Rows are points. Each copy is the shape, with its points in the same order, stretched, turned, moved and blurred by noise. Some copies are also mirrored. Which?

Shape (7 x 3):
[[-2.52  1.78  0.56]
 [-0.57  2.01  0.23]
 [ 2.08 -1.40  0.27]
 [ 1.82 -1.82 -1.39]
 [-0.03 -0.92  1.17]
 [-0.58 -1.38 -2.44]
 [-1.73  1.69 -1.21]]
Copy 1 (7 x 3):
[[ 1.91  0.76 -2.74]
 [ 2.50  0.86 -1.24]
 [-2.01  1.12  1.58]
 [-2.03 -0.40  1.73]
 [-1.78  1.79 -0.42]
 [-1.19 -1.80 -0.21]
 [ 2.52 -0.67 -2.05]]
Copy 1 is: only turned
Copy 2 (7 x 3):
[[ 2.80  1.56  0.38]
 [ 1.22  1.90 -0.92]
 [-2.28 -0.71 -0.11]
 [-1.76 -2.27 -0.37]
 [-0.24 -0.06  1.15]
 [ 0.75 -2.26 -0.08]
 [ 2.24  0.71 -0.64]]
Copy 2 is: mirrored
Copy 3 (7 x 3):
[[-2.14  1.86  2.91]
 [-0.26  2.17  1.79]
 [ 1.15 -1.25 -1.90]
 [-0.06  0.07 -3.42]
 [-0.71 -1.78  0.00]
 [-2.45  1.32 -2.89]
 [-2.24  3.30  0.94]]
Copy 3 is: only turned
Copy 4 (7 x 3):
[[ 0.55 -2.62  1.15]
 [ 2.15 -1.08  1.66]
 [ 0.09  2.28  0.27]
 [ 0.15  2.58 -1.05]
 [-1.31  0.79  0.22]
 [ 0.01  0.30 -2.73]
 [ 1.84 -2.33  0.20]]
Copy 4 is: mirrored

Shape (7 x 4):
[[-3.14  0.66  1.32 -0.60]
 [ 0.31 -2.24  1.31 -0.17]
 [-2.93  1.85 -1.66  1.11]
 [-0.14  0.58 -1.82 -1.41]
 [ 0.22  0.97  0.60  1.94]
 [ 0.28 -0.88  2.65 -2.04]
 [ 1.77 -0.70 -0.24 -2.21]]
Copy 1 (7 x 4):
[[ 0.17 -1.68  4.23 -0.86]
 [-2.24 -1.05 -0.29 -2.39]
 [ 0.24  1.56  4.71  0.91]
 [ 2.02  0.85  0.80 -0.76]
 [-2.00  0.01  1.21  1.49]
 [ 0.44 -3.84  0.21 -2.04]
 [ 1.45 -0.60 -1.53 -1.69]]
Copy 1 is: only turned
Copy 2 (7 x 4):
[[ 0.84  2.31  1.09  3.06]
 [ 1.51 -1.18 -0.62  1.31]
 [ 1.14  1.88  1.55 -0.44]
 [ 0.90  0.81 -1.08 -1.00]
 [-1.03 -1.20  2.70  0.49]
 [-0.02 -0.03 -0.87  2.96]
 [ 0.04 -0.39 -1.81  0.19]]
Copy 2 is: only turned
Copy 3 (7 x 4):
[[ 1.65  1.48  2.68  0.51]
 [-0.25  2.17 -0.98 -1.30]
 [ 4.29 -1.44  1.59  0.13]
 [ 0.16 -1.86  0.31 -0.89]
 [ 2.18  0.52 -1.73  1.37]
 [-2.00  2.03  0.55  0.15]
 [-2.16 -0.45 -0.69 -1.06]]
Copy 3 is: only turned
